Rows are points. The ring and each string are closed loops that go straight from each point to the next, and from the last back to the first. Before rounding, they use only three directions, however many columns there are. Count how often each string passes through the ring. Passing back the other way cancels.

Ring:
[[ -1  19 -34]
 [-24  16 -44]
 [-47   2 -27]
 [-48  -2  12]
 [-30  12  30]
 [  2  19   6]]
String (23 x 3):
[[-29  26 -17]
 [-26  31 -25]
 [-24  34 -20]
 [-23  18 -11]
 [  8   3 -30]
 [ 26   9 -26]
 [ 10  27  -6]
 [-23  33   1]
 [-17  13  -5]
 [  3   2  -2]
 [ 21  15  10]
 [  6  34   9]
 [ -7  34   1]
 [ 27  16 -17]
 [ 20   4 -31]
 [  8   0 -35]
 [ 12  10 -56]
 [-12  30 -47]
 [-26  29 -29]
 [-20   7 -26]
 [-15  -5 -50]
 [-22   9 -60]
 [-30  30 -48]]
Times through: 3

Ring, 6 rows:
[[ 10  26 -16 -39  32   2]
 [  3   3 -23 -20  20  22]
 [ 15 -19 -12   0 -14  26]
 [ 36 -12   9  -3 -35   4]
 [ 37  17  18 -20  -1 -14]
 [ 26  30   6 -34  23 -13]]
String, 23 rows:
[[ -2 -10 -33 -16   8  34]
 [  3 -23 -29  -4  -9  38]
 [ 14 -20 -19  -7 -25  26]
 [ 21  -7  -4  -7 -10  14]
 [ 25 -16   5   7 -17  17]
 [ 33 -30   3   8 -51  18]
 [ 34 -27  -2  -2 -60  13]
 [ 24  -3  -3 -14 -14   8]
 [ 25  -2   6  -4  -1   9]
 [ 23  -2   2  -7  -4  10]
 [ 22  -5  -6 -13 -14  11]
 [ 19  -5  -1  -3   1  15]
 [  6 -27 -18  10  -6  40]
 [  2 -15 -30 -11  -1  34]
 [ 13   2 -16 -21   3  15]
 [ 14   7  -6 -16  18  11]
 [  1  17 -21 -28  40  16]
 [ -5  25 -36 -48  42  14]
 [  5  19 -28 -43  21   9]
 [ 17   9  -8 -23   9   7]
 [ 10  14 -10 -22  30  10]
 [ -6  14 -34 -34  39  22]
 [ -3   1 -38 -30  15  27]]
Times through: 4

Ring (8 x 8):
[[  9 -15   4 -29  19  -3 -11  17]
 [ 10 -10  -6 -23  19   6 -28   5]
 [  7   0 -17 -20  21   2 -33  -4]
 [ -5  17 -28  -9  17 -12 -27 -14]
 [-19  27 -24  15   1 -18  -6 -15]
 [-26  25 -11  31 -12 -20  16  -6]
 [-19  11   0  11  -5 -24  23  10]
 [ -3  -6   5 -20  13 -20  10  20]]
String:
[[-13  16 -15   4   5 -17  -3  -4]
 [-20  27 -25   0   9 -34   2  -8]
 [-37  38 -17  45 -19 -30  26 -12]
 [-38  33  -8  52 -26 -26  35  -6]
 [-27  24 -11  13  -3 -39  27   3]
 [-13  12 -11 -12  12 -31   8   6]
 [-12   7  -3  10  -2 -10   6   4]
 [-18   5   9  31 -18  -5  23   9]
 [ -9  -2   5 -25  14 -36  25  25]
 [ -2  -9   6 -39  22 -35  18  29]
 [  5 -11  -1 -60  37 -37   2  26]
 [ -3  -1  -3 -11  10 -11  -2   9]
 [ -4  -5   6   8  -3   3   2  10]
 [ -1 -11  13  12  -6  12   0  13]
 [ -3  -2   0   2   3   0  -5   6]
 [ -4   2  -5  -1   6  -5  -6   4]
 [ -1  -5   5  16  -6  15  -9   4]
 [ 14 -14  -4 -21  18  15 -34   5]
 [ 19  -9 -20 -54  41  -2 -48   1]
 [  5   2 -17 -28  25  -8 -28  -1]
 [ -8   6  -5  14  -3   2  -6  -1]
 [ -6   8 -11  14   0   6 -17  -8]
 [ -6   8 -13  -4  10 -10 -11  -1]
 [ -2  19 -38 -38  36 -29 -33 -13]
 [ -8  29 -43 -24  29 -30 -31 -20]
 [-20  36 -38  13   6 -21 -17 -25]
 [-17  17 -10  31 -11  -3   1  -8]]
Times through: 1
String (26 x 8):
[[  7  16 -44 -51  46 -22 -52 -17]
 [ -2  12 -26 -28  27 -21 -24  -6]
 [ -9  10 -11   6   3  -7  -7  -3]
 [ -8  21 -31 -21  24 -28 -19 -11]
 [-21  36 -38  -1  14 -35 -11 -20]
 [-30  37 -27  27  -6 -30   9 -16]
 [-21  25 -21  -1   8 -37   8  -4]
 [-11  10  -9   3   4 -15   2   2]
 [-19  11   2  34 -17  -4  15   2]
 [-26  12   9  35 -21 -19  38  12]
 [-21   7   9  22 -14 -19  33  14]
 [-18   5   8   6  -4 -27  31  18]
 [-12   5  -3 -30  19 -46  23  20]
 [-11   7  -4  -6   7 -24  11  10]
 [-16   8   2  23 -11  -7  13   5]
 [-27  17   4  40 -22 -16  31   5]
 [-35  29  -6  41 -20 -29  35  -1]
 [-32  28  -7  53 -26 -13  24  -8]
 [-17  13  -4  33 -14  -1   5  -4]
 [-12  19 -22  -6  13 -23  -8  -7]
 [ -8  11 -14  -1   8 -13  -8  -2]
 [-11  13 -11  18  -3  -1  -8  -7]
 [ -5  18 -27   2  11  -3 -30 -17]
 [ -9   9  -7  26  -8   9 -10  -7]
 [ -7   9 -10  21  -4   9 -16  -9]
 [  4  12 -32 -25  28  -7 -43 -16]]
Times through: 2
